Each row is a point. The last column is the point's height on a tilted bowl or saddle (a function of degree 2), plus a little noise. Along how many of its main directions does it bend up, bend down or stay straight?
In the rows, zero is written as 128.

Points, 16 rows:
136  152  146  114
132  70  121  136
102  74  137  185
90  148  120  129
127  154  189  64
135  116  127  126
149  143  130  124
162  170  78  184
181  125  102  140
166  104  145  126
168  87  88  86
125  140  123  123
174  181  160  95
140  151  117  132
125  77  134  154
153  81  151  141
Directions: 1 up, 1 down, 1 straight

Points:
75  127  158  104  149
86  188  150  149  138
154  115  171  110  110
90  117  133  94  152
73  120  126  146  161
171  92  125  142  82
169  114  77  105  78
124  111  114  129  152
111  139  157  176  142
180  106  95  79  53
122  166  165  151  141
92  133  122  123  170
147  120  155  133  133
140  109  151  90  122
159  199  162  150  80
146  122  100  121  134
126  94  123  82  118
96  163  115  179  143
165  178  148  100  99
70  102  102  133  142
142  146  117  127  150
148  104  151  120  125
175  126  180  106  74
96  172  173  161  133
136  113  199  123  100
96  115  127  169  153
Directions: 0 up, 4 down, 0 straight

Points:
157  169  129  129  103  156  140
165  131  122  174  140  138  114
117  119  151  137  126  176  100
148  77  154  159  83  121  138
77  113  151  118  188  148  135
124  136  126  109  118  88  154
179  96  149  76  125  152  144
136  168  130  156  177  114  152
171  110  146  135  66  131  141
159  48  123  144  119  130  143
201  126  96  178  113  143  128
83  80  118  53  105  131  209
138  137  164  115  117  167  123
148  102  101  40  99  94  217
135  168  156  166  160  150  120
157  161  174  204  136  90  184
113  107  131  136  177  155  113
142  185  163  108  111  111  190
122  143  165  128  120  138  128
86  158  140  166  100  113  151
83  148  132  160  97  71  170
70  91  91  103  147  164  153
136  166  144  127  140  201  117
125  131  105  183  127  118  136
139  153  108  171  164  152  128
47  160  129  146  84  116  170
149  148  90  117  145  203  137
122  105  122  130  138  113  124
155  145  126  108  121  105  141
101  100  115  101  113  103  148
118  139  113  146  160  97  151
195  144  184  137  102  123  143
132  130  150  156  158  132  114
155  148  143  166  151  121  124
140  144  119  87  188  137  155
174  107  139  129  122  69  144
100  167  100  92  94  87  206
140  100  132  104  153  102  144
122  117  133  163  100  104  128
58  110  97  111  154  159  149
139  102  65  101  152  81  178
143  161  131  118  179  143  131
133  114  107  108  105  187  137
128  144  116  89  143  143  149
114  70  93  112  156  134  153
101  115  96  102  112  143  145
125  78  124  123  122  145  121
Directions: 4 up, 0 down, 2 straight

Points (40 x 7):
162  80  205  111  119  131  146
139  138  156  44  78  115  116
169  179  71  152  151  142  43
150  118  110  160  117  121  113
127  158  84  101  139  97  109
114  173  119  108  138  113  117
114  132  137  120  197  81  138
106  170  120  147  126  116  125
135  144  179  147  106  81  157
106  172  176  142  125  84  142
90  161  144  73  163  103  99
172  147  124  107  130  124  99
134  128  155  169  85  132  141
167  147  132  109  147  182  131
144  124  148  84  112  124  120
87  193  100  176  148  111  112
102  99  114  102  125  103  144
141  166  116  147  103  146  113
83  82  182  100  104  129  125
137  133  137  152  114  192  137
208  118  102  166  143  83  74
146  151  146  130  128  112  118
125  121  99  141  114  145  137
124  115  133  109  169  189  166
152  138  159  116  101  123  136
142  165  50  103  131  145  106
116  102  125  123  123  120  141
90  151  159  67  101  193  180
147  137  150  135  117  128  126
129  143  158  125  80  146  160
60  163  120  131  159  94  148
105  136  107  87  86  151  171
109  120  102  74  114  131  139
147  152  125  182  103  128  97
72  81  71  155  70  143  228
130  133  146  75  171  134  113
148  154  149  161  116  141  113
141  148  98  118  115  111  114
170  143  88  95  95  77  93
101  119  158  166  97  161  145
Directions: 3 up, 2 down, 1 straight

Points:
181  115  147  120  164  185  112  207  196
103  145  150  191  101  109  108  104  149
173  113  147  74  131  129  151  108  166
147  65  140  162  137  93  152  170  152
120  118  170  143  127  86  107  157  153
120  164  178  117  124  98  139  103  175
165  87  129  130  171  169  81  118  170
129  124  66  149  159  95  112  95  114
138  137  168  130  114  124  95  110  148
149  166  153  126  175  118  87  126  183
114  149  121  126  157  131  143  164  139
120  131  61  138  87  158  98  116  143
94  138  147  133  133  129  166  119  137
119  118  167  158  49  160  150  143  107
141  141  103  174  115  79  68  98  163
124  143  136  127  98  140  120  155  114
131  164  76  113  130  125  129  98  151
148  145  52  122  157  99  78  148  149
77  109  135  155  104  112  165  140  133
121  167  135  106  177  154  131  119  166
102  113  148  99  74  203  125  132  129
85  119  125  138  84  75  125  106  146
93  68  121  113  139  124  127  96  105
163  161  131  102  121  119  170  125  157
85  131  145  106  155  108  173  111  133
105  182  194  168  121  119  138  86  191
62  104  146  111  125  85  128  167  126
125  125  157  91  147  175  143  145  149
130  65  134  151  103  149  111  110  141
108  149  119  162  73  107  135  162  131
122  139  119  161  101  68  127  113  145
145  161  138  172  130  190  155  198  150
130  147  103  123  189  111  106  121  133
114  181  143  105  128  149  120  94  162
171  132  135  35  170  128  169  139  195
139  154  140  116  127  145  116  101  139
102  174  121  213  175  140  102  161  209
197  199  98  149  113  133  127  145  149
96  89  113  139  131  108  176  121  110
95  142  129  154  128  148  170  92  145
156  132  127  133  220  142  166  139  181
101  106  150  114  151  116  131  155  123
105  109  168  176  76  124  161  173  144
139  124  158  64  122  120  145  149  155
84  151  106  61  128  152  132  72  178
101  138  98  80  118  120  75  115  146
115  141  71  145  107  142  159  131  135
146  103  93  145  154  155  97  106  133
116  81  158  97  133  179  130  164  153
166  87  161  170  84  107  88  138  164
95  156  133  147  201  119  136  68  161
93  154  157  165  120  167  125  177  151
171  153  110  103  54  107  95  118  157
170  98  134  88  164  162  127  177  165
101  124  124  114  107  153  117  128  122
133  177  119  117  124  76  126  164  167
123  111  118  144  169  150  103  155  137
108  144  144  89  121  182  142  101  149
146  103  159  170  170  105  97  148  168
149  137  128  117  103  138  133  136  117
156  67  136  115  103  125  161  99  155
175  100  130  108  150  152  125  136  144
108  155  106  117  110  158  79  199  149
187  134  103  111  150  145  161  158  154
Directions: 7 up, 1 down, 0 straight

Points, 62 rows:
151  151  107  91  119  140  102  182  151
153  106  143  150  146  145  163  92  124
118  137  115  169  95  122  131  143  128
178  136  170  108  147  79  139  119  156
116  107  137  96  127  114  154  159  156
108  63  154  108  123  129  189  151  190
97  114  162  107  101  110  136  124  141
120  127  141  87  109  126  114  91  137
104  90  146  120  158  139  133  96  139
101  149  150  147  119  114  180  152  154
131  121  135  154  114  124  128  134  120
137  135  184  84  102  96  127  160  172
151  170  135  124  89  135  97  146  141
148  218  89  129  122  157  187  182  166
109  101  75  138  66  126  155  70  157
152  75  112  151  157  126  132  145  138
97  94  125  68  160  161  128  128  176
134  60  109  108  97  120  87  106  153
111  92  118  129  77  117  149  128  138
62  113  135  138  136  153  140  110  154
89  122  155  93  158  163  127  166  182
199  91  143  108  183  114  131  126  166
122  132  129  190  148  163  132  135  154
73  121  166  123  139  129  125  60  141
85  118  110  135  109  158  103  119  140
169  135  120  150  103  96  98  118  126
184  84  144  124  98  113  91  68  141
163  104  189  105  182  115  152  134  182
142  117  109  141  103  181  103  166  138
187  165  78  105  143  112  196  78  129
95  100  107  145  124  98  106  136  144
192  134  81  105  146  101  132  124  141
127  87  104  172  102  117  169  158  161
131  134  122  108  145  128  126  126  129
104  150  83  125  111  105  119  79  140
92  116  102  103  76  100  104  115  157
121  101  146  122  157  59  101  143  172
167  174  102  62  108  110  171  136  144
172  134  99  150  165  88  130  164  148
154  144  145  175  75  182  149  154  174
113  169  90  67  84  107  147  65  149
100  154  70  118  54  203  177  108  188
98  156  125  136  152  164  151  93  133
86  121  123  128  114  135  114  175  150
146  124  157  94  156  203  158  97  129
110  181  114  87  108  135  123  107  141
132  117  130  101  158  134  91  70  151
62  141  129  124  176  91  162  196  223
143  118  162  110  151  122  164  99  134
68  122  124  110  167  162  104  104  177
129  193  94  151  158  130  134  130  147
147  127  86  150  90  195  135  92  140
111  156  125  147  136  136  141  132  132
77  156  176  116  168  139  122  122  182
138  170  164  93  119  198  152  99  144
154  87  145  125  122  103  146  109  132
76  125  66  124  180  114  176  117  195
155  152  165  143  110  167  171  138  152
120  141  107  101  108  106  131  136  133
171  170  142  126  125  158  119  105  134
134  130  100  140  86  157  151  158  141
175  127  90  84  165  140  110  150  146
Directions: 5 up, 0 down, 3 straight

Points:
141  96  104  168  127  102  118  156  93
126  162  93  140  134  145  121  162  96
77  116  134  128  169  145  163  131  115
129  156  168  129  139  137  111  117  144
119  140  147  131  144  146  152  134  127
126  177  102  102  129  103  159  194  121
97  126  86  122  128  119  108  151  114
103  121  122  104  131  132  169  140  124
116  151  103  104  70  158  151  118  124
143  117  115  156  162  126  93  90  117
163  99  130  198  140  143  144  158  113
144  155  124  133  122  96  97  137  108
177  140  128  131  118  152  178  87  105
112  150  126  141  82  134  105  107  120
143  106  107  91  105  121  150  166  96
120  150  124  125  130  85  109  38  140
129  130  125  97  96  101  125  156  109
84  200  130  167  164  65  118  90  95
137  166  114  130  76  133  135  147  102
136  180  101  103  93  107  150  97  116
145  142  66  105  90  102  129  138  120
142  143  126  146  187  45  140  114  158
186  132  120  129  140  130  44  145  39
89  99  112  127  162  139  113  108  145
115  140  129  116  198  105  161  139  125
145  112  120  119  98  103  156  107  123
177  127  125  99  189  174  79  141  65
124  66  120  111  75  217  138  126  169
104  42  125  122  179  96  132  155  42
167  154  152  106  136  129  137  162  127
173  150  95  140  98  115  127  136  107
144  99  109  126  109  85  123  131  107
115  163  124  68  123  148  135  138  165
134  153  127  145  152  122  73  147  83
176  160  171  108  131  158  121  119  126
137  153  109  108  181  162  94  79  119
120  159  143  143  160  218  128  62  99
75  8  185  129  87  158  181  107  144
108  139  134  156  140  89  171  94  134
113  125  97  98  85  118  139  100  137
91  121  127  169  97  128  111  122  125
170  136  123  157  162  150  159  161  94
106  101  158  182  104  129  166  198  74
147  132  121  147  146  120  127  149  108
169  117  101  146  142  141  117  132  104
144  139  199  79  91  128  108  90  163
98  129  119  137  179  97  107  109  128
137  175  109  70  90  190  166  117  117
154  72  92  159  126  153  94  163  75
162  169  110  179  60  164  149  142  96
105  121  94  126  119  167  152  117  141
162  157  141  116  103  116  59  188  60
96  134  99  97  151  144  83  124  153
77  95  120  146  88  101  104  105  131
114  121  157  134  86  125  116  129  131
69  142  108  122  167  155  101  166  102
115  133  170  163  141  93  83  139  107
106  111  127  119  108  83  80  117  110
59  173  76  143  117  135  138  186  61
102  131  162  153  135  136  107  81  158
135  145  119  99  165  88  158  155  141
189  183  154  121  143  126  67  149  88
136  122  78  91  106  171  123  138  137
151  118  135  141  99  147  147  95  133
82  173  166  132  167  92  137  149  133
Directions: 3 up, 4 down, 1 straight

Points, 72 rows:
73  186  124  142  134  169  106  111  167
112  77  79  156  157  164  119  119  163
56  118  121  142  139  104  87  159  143
134  149  146  97  111  67  89  122  148
102  92  144  139  125  80  132  130  149
103  149  147  91  66  130  179  92  140
58  41  94  164  166  93  107  117  208
116  152  56  155  84  118  136  151  167
151  145  97  142  153  110  126  155  120
97  119  99  125  107  150  133  113  137
131  127  71  148  80  118  62  138  167
72  139  172  43  153  128  140  149  196
109  122  101  148  117  133  155  118  138
84  136  116  101  118  107  103  84  137
139  115  120  150  111  112  144  156  144
91  163  125  50  103  107  124  97  167
123  143  150  106  125  103  116  120  138
141  140  124  94  126  152  79  98  121
150  99  166  97  109  104  108  130  154
97  163  114  96  130  71  79  108  135
132  122  56  120  144  117  157  107  153
114  181  111  136  136  97  116  146  134
127  133  110  163  158  122  124  106  129
156  154  121  101  147  117  123  157  129
138  121  57  114  137  176  133  114  154
131  121  102  135  140  127  131  44  124
140  152  106  131  137  68  158  117  132
73  77  119  142  145  123  170  132  166
123  138  141  162  135  121  78  170  127
154  108  179  159  145  137  125  176  147
154  121  84  86  105  129  171  137  169
66  107  140  122  165  66  120  111  149
95  153  111  100  42  109  151  135  169
173  66  92  203  86  115  127  108  216
107  107  92  118  122  147  142  99  140
129  145  147  69  161  157  126  129  150
123  185  103  157  129  131  120  116  142
153  164  168  185  119  153  89  89  153
109  155  132  92  125  163  131  131  147
131  106  98  129  105  160  94  117  133
185  123  89  143  107  115  139  82  145
73  115  182  113  108  99  172  135  174
99  145  189  114  122  89  113  85  165
117  67  148  93  141  179  188  133  174
158  86  153  175  163  152  146  159  154
139  117  123  109  91  90  127  104  144
137  103  138  127  110  127  166  152  151
146  174  134  140  97  131  131  97  135
146  141  136  122  127  151  115  94  126
168  145  61  112  111  157  166  193  187
126  202  167  181  135  97  109  143  175
90  82  142  125  131  100  115  165  145
179  150  139  73  133  124  117  165  153
180  77  149  46  176  129  172  114  187
125  134  81  147  164  149  147  73  146
120  93  137  127  137  134  114  139  132
158  110  120  111  120  183  103  140  130
143  127  152  92  144  102  76  146  123
114  173  153  158  184  134  154  134  162
100  95  210  139  126  129  171  97  168
150  60  134  131  90  130  145  143  178
134  178  126  135  180  157  124  130  152
100  128  80  89  143  157  128  118  144
144  175  81  154  105  149  152  195  167
166  110  127  102  85  137  140  125  150
184  157  121  174  159  147  131  127  151
143  131  109  109  130  81  151  95  135
182  135  119  156  133  109  121  183  140
123  120  115  141  159  149  135  126  132
145  165  193  208  161  94  134  197  162
101  89  92  109  152  151  143  144  148
131  144  172  134  106  156  166  135  149
Directions: 5 up, 1 down, 2 straight
